Every row gives one point. To make a cloud, some directions were put in groups of two or more. Within a group, all points are equally far from the middle, so they leave a hole (a ring in 2 directions, a hollow ball in 3). The other directions are filled evenly. Then the cloud was stretched, turned, moved and blurred a little. How many holes are there, and how many directions does each take, smallest first?
In the rows, zero is written as 128.

Cloud (21 x 3)
[[ 81 137  98]
 [162 185 156]
 [164 153  53]
 [142 186 110]
 [124 156 159]
 [189 170  94]
 [131 188  91]
 [158 108  88]
 [103 205 114]
 [158  91 114]
 [ 51 179  82]
 [194 136 104]
 [170 157 108]
 [ 99 143  96]
 [126  74  52]
 [ 78 107 135]
 [179 147  89]
 [127 120 157]
 [170  97 117]
 [118 115 105]
 [148 115 131]]
Holes: 0

Cloud (48 x 6)
[[190 126 164 153 157 165]
 [170 105 158 110 130  64]
 [127  99 200 129 103  78]
 [ 86 174 179 132 147  88]
 [150 112 103 166  70  69]
 [ 79 119 183 109 117  79]
 [ 90 153 103  79 145 154]
 [149 186 127  97 140 175]
 [149 132 140 104  62  79]
 [147 139 174 107  64 109]
 [156  97 144 107 128  55]
 [133  70 164 140 128 176]
 [ 84 143 156 129 158 185]
 [ 99 110 185 154 187  95]
 [159 161  71 182 170 117]
 [ 67 133 140  84 101 111]
 [149 184  91 137 158  75]
 [101 194 150 117 135  80]
 [ 97 101 150  78  85 124]
 [ 56 128 162 157 114 157]
 [167 179 104 104 178 137]
 [105  94 175  96  92 147]
 [119  83 172 144  86 167]
 [154 138  96 177  91 182]
 [171 177  87 128 170  96]
 [131  83 114  80 165 123]
 [ 68  89 164 168  89 132]
 [125 171  97 187  69 130]
 [104 104 170 164 201 120]
 [192 146 175 139 159 109]
 [108 160 166 190 182 108]
 [155  99 133 201  97  81]
 [108 171 116 183 106 183]
 [162 151  70 116  82 154]
 [155  95 134 108 125  53]
 [156  64  84 150 147  96]
 [146 117 134 200  70  95]
 [101  73 101 167 166 157]
 [195 152 163 132 169 135]
 [118  76  71 105 148 130]
 [178 161 106  90 121 161]
 [156 172  90 162 100  71]
 [131 166 127 177 121 197]
 [164 146  65 164 118 173]
 [139 123 191 164  68 123]
 [137  54  90 162 150 135]
 [189 117  97 194 146 124]
 [ 92 101 116  98  73  80]]
Holes: 3 (2, 2, 2)

Cloud (85 x 8)
[[ 83 156 115 141 159 108 148 187]
 [157 129 186 106  92 140  75 141]
 [ 82  99 115 139  64  87 160  98]
 [ 67 135 130 108  90 211  75 164]
 [118  54 129 170 100  47 123 109]
 [109 138 171 193 132 146 118 116]
 [ 71 142 136 126  67 154 179 113]
 [159  80 127 170 123 133 104  52]
 [ 81 159  73 159 127 160 208 140]
 [ 90 142 122 110  58  88  92 124]
 [156 116 172 127  98  90 155  80]
 [ 88 118  94  69  73 139  87  94]
 [159 181  82  69  98  82 122 131]
 [189 131  68 119 186 103 112 123]
 [144 113  67  50 139  80  98  92]
 [155 114  89  71 140  92  95  88]
 [128 160  79 160 137 109 135 104]
 [130 127 124 127  59 221 114 180]
 [149  98 169 160 122 158 178  93]
 [139 125 171  50 160 140 125 124]
 [119  73 202 115 125 149  82 119]
 [103 127  90  60 148 126  85 163]
 [133 102  40 103 166 170 101  96]
 [150  87  28 131 163 122  97 111]
 [149 134 105 141  92 106 199 117]
 [136 178 136 144 155 173 124  87]
 [128 128  39 127 138 126 205  69]
 [158  87 120 219 115 140 118 105]
 [171 134 163 170  76 142  78 120]
 [ 99 136 127 144  63 194 151 125]
 [139 122  78  70 181 190 128 116]
 [147 171 103 195 151 120 108 135]
 [ 82 103 144 125 119 145 110 121]
 [106 113 117 164 193 147 116 198]
 [147 179  71 131  81 111  84  83]
 [123 141  97  43 166 172 195 121]
 [142  89 161  99 165 123 176 115]
 [ 85 114 127 180 140  72 123  85]
 [109 160 150  50 183 146 148 148]
 [ 58 120 164 108 101 163  91 196]
 [ 57 147  36 172 145 111 100 114]
 [134  99 107 138  58  84 140 134]
 [154 108 170 130  89  95 175  97]
 [100 170 109 143  57 128 205  95]
 [130 137 198  68 122 130  44 116]
 [149 172 128 136 120 129 167 128]
 [168 126 162 132 115 121 105 142]
 [127 129  88 146 117  94  58 181]
 [131 116 121 129 107 165 150 198]
 [126 102  94 103 184 216 101 123]
 [113 136 130  47 143 135  82 115]
 [123 113  63 176 160 154 141 102]
 [153  99  26  93 122 125 121 148]
 [ 99 121  93 152 110 187  75 163]
 [130 136 143 164 104 117 201  69]
 [158 170 154  78 116 183 159 141]
 [192 195 126  79 136 120 171 110]
 [156 133  77 142  78  99 202 111]
 [112 120 139 124 123  84  88 210]
 [127  99 126 112 146 120  90  74]
 [ 91 168  30 149 120 138 122 148]
 [120 153 146  54 111 128 124 124]
 [153 110 117  75 162 197 139 164]
 [124 166 113 127  94 125 151 117]
 [133 118 127 154  66 141 205 140]
 [146 157 104  68 133 174 181 173]
 [ 68 108 132 125 179 153 183 118]
 [164 113 100 155 167 202 167 114]
 [118 109  92  62 140 179 133 112]
 [ 82 116 102 141  69 182 111 158]
 [133  72  90  94  90 150 152 129]
 [ 72 171 152 157 187 137 130 158]
 [158  77  80 190 160 120  91 156]
 [138 135 104 141  67 175 162 116]
 [139  57 154 212 127 202 116 125]
 [150  97 115  79 151 205 186 124]
 [108 160 128 177 126 232 164 130]
 [150 110 115 137  53 200 127 165]
 [148  94  99 135 149 211 200 142]
 [127  94 138  81 167 187 112 144]
 [122 136  95 144  91 116 150 128]
 [ 60 129  50 146  96 131 116 112]
 [151 111 140 139 114 217 107 147]
 [ 79 153 104 203 168  82 110 193]
 [110 175 114 173 112 191  98  91]]
Holes: 0
